Rows are points. The points of each table are mixes of a few directions, plus a little noise. Count the directions of each table, and those that both share. Where both have some left over, give the other angles between the two spaces (their principal angles), to ten degrees, smallest first.

First, 4 rows:
[[ -5  30]
 [ 14 -73]
 [ -4  27]
 [ -4  17]]
Second (7 x 2):
[[ 30  10]
 [-95 -34]
 [  6   2]
 [ 16   6]
 [ 31  12]
 [ -9  -4]
 [ 22   9]]
Directions: first 1, second 1, shared 0; angles 80

First:
[[ 33 -10   9   7 -22   5]
 [-95  -7 -50   2  33  55]
 [ 31  19  54  10 -30 -28]
 [ 15 -18  30  26 -43  27]
 [-15  42  19  -8   8   8]
 [ 22   5 -52 -31  37  28]
 [  4 -24  -4  -2  16 -95]]
Second (7 x 6):
[[ -7  -1  -6   0   3   7]
 [-49 -12 -48  -2  19  68]
 [ 48  12  48   2 -21 -68]
 [-29  -8 -28  -2  12  38]
 [ 38   8  37   2 -16 -52]
 [ 44   9  43   2 -20 -62]
 [-48 -11 -48  -2  20  66]]
Directions: first 4, second 1, shared 1

First, 9 rows:
[[-11 -34  21 -15  26  15 -25  77 -47 -24  59]
 [-18   6  55 -38 -29 -29 -12  80 -10 -26  30]
 [ 10  -3 -32  22  16  16   7 -47   7  15 -18]
 [ 10  18 -25  18  -8  -2  17 -64  29  20 -42]
 [ 10  30 -22  16 -22 -12  23 -76  43  24 -56]
 [ -6 -33   9  -7  30  19 -21  59 -42 -18  51]
 [  8  10 -21  15  -2   2  12 -47  19  16 -29]
 [-14 -28  34 -25  15   5 -26  93 -44 -30  62]
 [ 10  34 -20  14 -26 -15  25 -75  46  23 -58]]
Second:
[[ -1  33  -2 -16 -40  -3  13 -45  55  14 -39]
 [ 14 -17 -11  13  28  -4  -6  22 -45  -3  18]
 [-33  -4  26  11  -8  10   2 -13  38  -8   0]
 [ 36  51 -19 -70 -55 -11   4  -5  25  17 -33]
 [-28 -50   9  72  60   7  -4   6 -36 -14  32]
 [-26 -47  34   0  36  17 -28  85 -48 -33  71]
 [ -7 -24 -16  81  46  -5  13 -50 -14   6 -13]
 [-40 -34  39  10  20  17 -16  47  -7 -26  46]
 [ 28  21 -13 -44 -22  -5  -3  17  -8   6  -5]
 [ -4   1 -11  41   8  -5  16 -53  18  11 -28]
 [ 61  72 -36 -95 -74 -19   8 -12  24  28 -50]]
Directions: first 2, second 3, shared 1; angles 40

First, 9 rows:
[[ -1 -10   9  16  -4 -17  -4  -7   8  -4   1  10  -1   7]
 [ 16   6 -15 -20  -8  17  13  19   3   4   2 -23  -4 -25]
 [-11 -12   9  -2   7 -18  -3  -7 -12   9   0  -3   8  32]
 [ 13  30 -20 -37 -41   9 -21  13   6  21   7 -16 -27 -18]
 [ 11 -37   1  31 -12 -11  10  14  34 -13  16   6  -9 -33]
 [  5  15  11   3 -10 -37 -14 -16  -6   6 -15  -4   5  44]
 [ -7   2  11  13  33   5  13 -13 -15 -13 -13   8  22  17]
 [  2  25  -5 -16   5  10  -1  -4 -15   2 -11  -6   5   7]
 [-27 -17  -1  12  27  41   6   1  -2 -12  16  30   1 -31]]
Second, 9 rows:
[[-38 -95  10  16  36  -7  27  13  -7   8  34   1  16  11]
 [  4   8   0  -1  -3  -1  -2   0  -1  -1  -3  -1  -3  -2]
 [ 19  46  -5  -7 -19   4 -13  -7   3  -3 -16  -1  -7  -4]
 [ 20  48  -5  -7 -20   4 -13  -7   3  -4 -18   0  -7  -5]
 [-10 -24   2   5  10  -2   7   4  -2   2   8   0   4   2]
 [ 30  72  -8 -12 -27   5 -19  -9   5  -4 -24   0 -12  -8]
 [  1   3  -1   0   0   0  -1  -1   0  -1  -3  -1   0   1]
 [-12 -27   3   4  12  -2   8   3  -3   2  10   1   5   4]
 [-14 -31   4   6  13  -2   9   3  -3   2  11   1   5   4]]
Directions: first 5, second 1, shared 1

First, 10 rows:
[[ 23  21   1  25  -2 -22 -17 -10   4 -10  -9   0  -5   6  27 -28   8  24
   10   8 -10  12  23  -3]
 [-13  -3 -13   9 -11 -10   2 -12 -43  14   0 -14  -5  31 -11 -40  11   3
  -22  15  -1  12  13 -13]
 [ 12  30 -27  -9  24 -21  -6   3   5  -2  -8  22 -10   2  -9 -21  -5   6
   -1  -3 -17   3  -3 -11]
 [ -4  15  22 -16  -7 -17  19  -9  38  -6  15 -40  66   4 -23  70  16 -31
   21  16 -19   3  -7  27]
 [ 13  17  -9   3  -1 -14  -9   0   3   5 -12   6 -11 -11   1 -18  -2   9
   12  -5  -8  13  -4  -5]
 [  8   4  22  -3   5   0   9   3  37 -23  18 -12  33   2   7  49   2 -11
    7   8  -1 -17   2  12]
 [ 42  35 -32  18  25 -41   0   5  -5 -33  30  25 -14  42   5 -26 -30  11
  -51  19  10 -25  -1 -62]
 [-14  -7  14  -8   9  18 -10  -2  18   0 -21   6   5 -16  17   0  25  10
   34  -8 -19  10  21  44]
 [-10 -38   8  -8 -32  37   8  16 -15  28  -3   4 -31 -47 -17  23 -35 -15
   -2 -27  39  -1 -49 -18]
 [-56 -75  17 -13 -12  72   4   8 -42  27 -12   6 -29 -11   2 -10  12  -3
   -7 -16  26  -9   8  31]]
Second (10 x 24):
[[ -4  -5  -3   0   1   3   1  -5   4  18   9  14   0   4  10 -18  10   0
   10  16  -6  -6  16  -6]
 [  0  -6 -16 -22 -24  15   9  41  -5 -16 -44 -25 -16 -28 -23  46 -12 -15
   -6 -20  33  35 -16  16]
 [  3   9  17  16  18 -14  -9 -29   1  -2  27   8  14  19  11 -20  -1  11
   -4   2 -23 -22  -2 -10]
 [ -8 -13  -9   1   5  10   6 -12   9  52  22  44  -2   6  24 -54  28  -1
   29  45 -14 -20  47 -17]
 [  3   8  16  14  12 -12  -7 -22   0  -7  19   2  11  15   6  -9  -3   9
   -5  -3 -17 -14  -7  -3]
 [  5  10  17  13  11 -14  -9 -21   1 -15  16  -6  12  15   2  -3  -7  10
  -11  -9 -15 -12 -13  -2]
 [  1   3  10  11  11  -8  -5 -22   3   8  21  12   8  15  12 -23   4   7
    2  10 -17 -17   6  -7]
 [ -4 -23 -49 -51 -53  37  23  95  -9 -17 -91 -41 -39 -62 -43  83 -14 -38
   -1 -24  74  71 -16  30]
 [  4  13  19  16  16 -16 -10 -28   0 -13  23  -3  14  19   4  -8  -7  13
  -12  -9 -20 -18 -12  -4]
 [  0   2   1  -1  -2  -2  -1   3  -3  -7  -4  -7   1  -2  -5   7  -4   0
   -3  -6   3   4  -6   3]]
Directions: first 6, second 2, shared 0; angles 50, 60

First (11 x 32):
[[-15   4 -12 -11  -1   0   9  -8 -10  -4   7  -5  -1  -9   8  -5  28 -12
  -12  -5   7   5  10   8   4  11   0  11  -2  12   4   1]
 [-17   7 -17 -12  -1   7   9  -8 -14  -2   9  -1   1 -14  11  -9  36 -22
  -15  -1   6   8  14  12   4  16   1  13  -3  12   7   2]
 [-30   4 -21 -31   9   7   8 -14 -11  -2  31  -5   3 -21  16 -22  41 -27
  -17   3   9  17  16  17   7  14   9  16  -6   4  18  15]
 [ 39 -18  44  24   8  -8 -30  22  38   9  -8   9   2  29 -24   7 -95  43
   38  16 -19 -10 -35 -25 -12 -42   6 -36   4 -47  -7   1]
 [ -6   0  -5  -8   6  12  -4   0   2   5  18   7   5 -10   5 -16  -1 -15
    0  14  -3  11   4   5  -4   1  12  -2  -5 -17  11   8]
 [ 13  -8  16   4   9   2 -16  10  19   8   8   7   5   7  -9  -7 -44  11
   16  15 -10   2 -13  -8  -7 -19   9 -17  -2 -31   4   7]
 [  5  -5  13   6  -6 -31   5  -6   1 -13 -24 -21  -8  22  -9  27   0  36
    2 -30   9 -20 -11  -9  11  -5 -21   6  11  32 -18 -10]
 [ -2   4  -8  -1   1  19  -2   4  -2   8   9  12   5 -12   6 -13   0 -20
   -2  16  -5  11   7   4  -7   4  11  -4  -6 -16   9   4]
 [  3   0   6   7  -9 -25   9  -7  -6 -12 -26 -18  -9  16  -6  26  13  26
   -4 -28   9 -18  -5  -5  10   2 -21   9  10  36 -18 -13]
 [ -3   0  -4  -4   3  10  -2   1   1   4  11   6   3  -8   3 -11  -1 -12
   -1  11  -2   8   3   3  -4   1   8  -2  -4 -13   8   5]
 [ 13  12  -8  25 -19   5  12   4 -17  -1 -38   7  -6   2   0  22  21  -6
   -8 -10   0 -13   8  -1  -3  16 -14   5   2  27 -18 -22]]
Second, 10 rows:
[[ -9  -5  -1 -11   3  -6  13 -13  -7  -1   2 -10   1  -2   6   4  13  -9
    3 -10   3  -3   0  -1   7   2  -5  14   0  18   2   8]
 [ 22  11  -4  26  -3  28 -39  35  20   2   2  30   0   4 -12 -28 -30   6
   -6  33  -2  19  -1   5  -4  -4  18 -27 -11 -52   9 -11]
 [-26  -2  -9 -39  16 -15  26 -36 -19  12  33 -12  10 -26  16   7  38 -18
   -6  -9 -12  -4   7   5 -18   9   1   3   0   9  10  17]
 [ 21   6  -6  32 -19   8  -6  14  -3  -7 -40   9  -9  14  -8   6   7   2
   -6  -8  12  -6   0  -2  19   8 -14   8  -4  19 -11 -19]
 [ 23   4  -7  15  -2  12   2  -4  -7  17 -12  21   5 -10   0   9   6 -17
    1   7 -16  -7  -1  -6 -10   5  -3 -11 -11  -9   2  -5]
 [-15  -5  -9 -16   5   2   8 -12  -5  -2  11  -7   2  -6   8 -11  19 -18
   -3  -5   8   7   5   5  15   4   0  18  -4  11  10  13]
 [-22   7  -3 -34  15 -25  20 -30 -17  11  34 -10  11 -26   9  19  31   5
  -10  -6 -21  -9   8   4 -41   8   4 -18   8  -2   2   4]
 [ 11  17   2  27 -11   7 -41  43  21 -15  -6  13 -10  16 -18 -16 -28  39
  -13  19  10  14   1  10  -5  -2  13 -26   5 -35  -7 -23]
 [  7  -9  18  17  -9   0  -4  16  13 -11 -24  -9  -8  25  -8   4 -35  14
   18  -6  10  -3  -9  -9  17 -15  -6  12   7  11 -12  -3]
 [-16 -22  19 -14   4 -11  19 -13   4  -6  -2 -25  -2  13   5   5 -19  -5
   24 -16   9  -5  -8  -9  20 -15  -7  28   9  27  -3  19]]
Directions: first 3, second 5, shared 2; angles 30

First (8 x 32):
[[ -7  -5 -39  22   0 -32  37 -29 -35 -58 -14 -25 -19  -7  -7  -2 -15  24
    1  11  -1  20 -27  -2  26  11  17   1  41   8 -35 -29]
 [-15   2  29 -19 -12  18 -26  18  10  39   4   4  11   8   1  12  12 -15
    8  -6  13  -8  17 -19 -21 -24  -8   3 -25  -6  29  21]
 [ -9  11 -37  -2   5  -8  28  -5 -10 -59   7   5 -28 -21 -20  17 -30  14
   26  -4 -21  10 -45  -7  15 -18   5   2   7  -1 -20 -56]
 [-17  -1  30 -18  -2  10  -7  20  16  26  -6  -4  17   3 -12  -7  25 -11
  -16  11  -7 -11  26 -14 -37  -5   1  14 -37 -25  25  39]
 [ 53  24 -28  29  17 -32  15 -32  -3  -3  -1  14  25   9  21  24  -3  17
   -6   5  -6  15  -5  43  14  25   6  -8  38  18  -7  12]
 [ 38   6 -18  17  19  -4  24 -11  -7 -23  -2  12 -14 -11  11 -20 -14   6
    2  17  -2  -4   1  39  29  42  -1   2  10  14 -14 -14]
 [-14 -10  35 -13 -17  22 -29  17  -2  45   1  -4   2   9  11  -4  11 -18
    9  -3  32 -11  25 -18  -4 -13 -10   0 -17   5  24  20]
 [-29 -27  29 -17 -11  29 -41  22  30  33  13  -2   6   9  -7 -20  14 -18
  -25 -32 -10  -8   7 -24 -22 -19 -12 -13 -16 -13  -3   8]]
Second:
[[ -2 -27  -6  20  10 -12  18 -12  -4 -21 -16 -24  -3  -1  -5 -54  12   8
  -49  12 -13   1  12  13   5  45  11   0  17  -7 -35  11]
 [ -3 -39  -9  28  15 -18  26 -18  -6 -31 -22 -34  -4  -1  -7 -76  17  12
  -70  17 -19   1  16  18   6  65  16   0  25 -10 -49  16]
 [ -2 -30  -7  21  11 -13  20 -14  -5 -23 -17 -26  -3  -1  -6 -59  13   9
  -53  13 -15   0  13  14   5  50  12   0  20  -8 -38  12]
 [  0   9   2  -6  -3   4  -6   4   1   7   5   7   1   0   2  17  -4  -2
   15  -4   4   0  -4  -4  -1 -14  -3   0  -6   2  11  -4]
 [  0  -8  -2   6   3  -4   5  -4  -1  -6  -5  -7  -1   0  -1 -16   4   3
  -15   4  -4   0   4   4   1  13   4   0   5  -2 -11   3]
 [  2  17   4 -12  -6   7 -11   7   3  13  10  15   2   0   3  33  -7  -5
   30  -7   8   0  -7  -8  -3 -28  -7   0 -11   5  21  -7]
 [  0   0   0  -1   0   0   0   0   0   0   1   1   0   0   0   1   0   0
    1   0   0   0   0   0   0  -1  -1   0   0   0   0   0]
 [  0   2   1  -1  -1   1  -1   1   0   1   1   2   1   0   1   4  -1  -1
    3  -1   1   0  -1  -1   0  -3  -1   0  -1   0   2  -1]
 [ -1 -15  -3  11   6  -7  10  -7  -3 -11  -9 -13  -2   0  -3 -29   7   5
  -27   6  -7   0   6   7   2  25   6   0   9  -4 -19   6]
 [  4  49  12 -35 -18  21 -31  22   7  37  28  42   5   1  10  95 -21 -15
   86 -20  23  -1 -20 -22  -8 -81 -20   0 -31  13  62 -20]
 [  3  44  10 -32 -17  20 -28  20   6  34  25  38   5   1   9  85 -19 -13
   77 -18  21   0 -18 -20  -7 -73 -18   0 -28  11  56 -18]]
Directions: first 6, second 1, shared 1
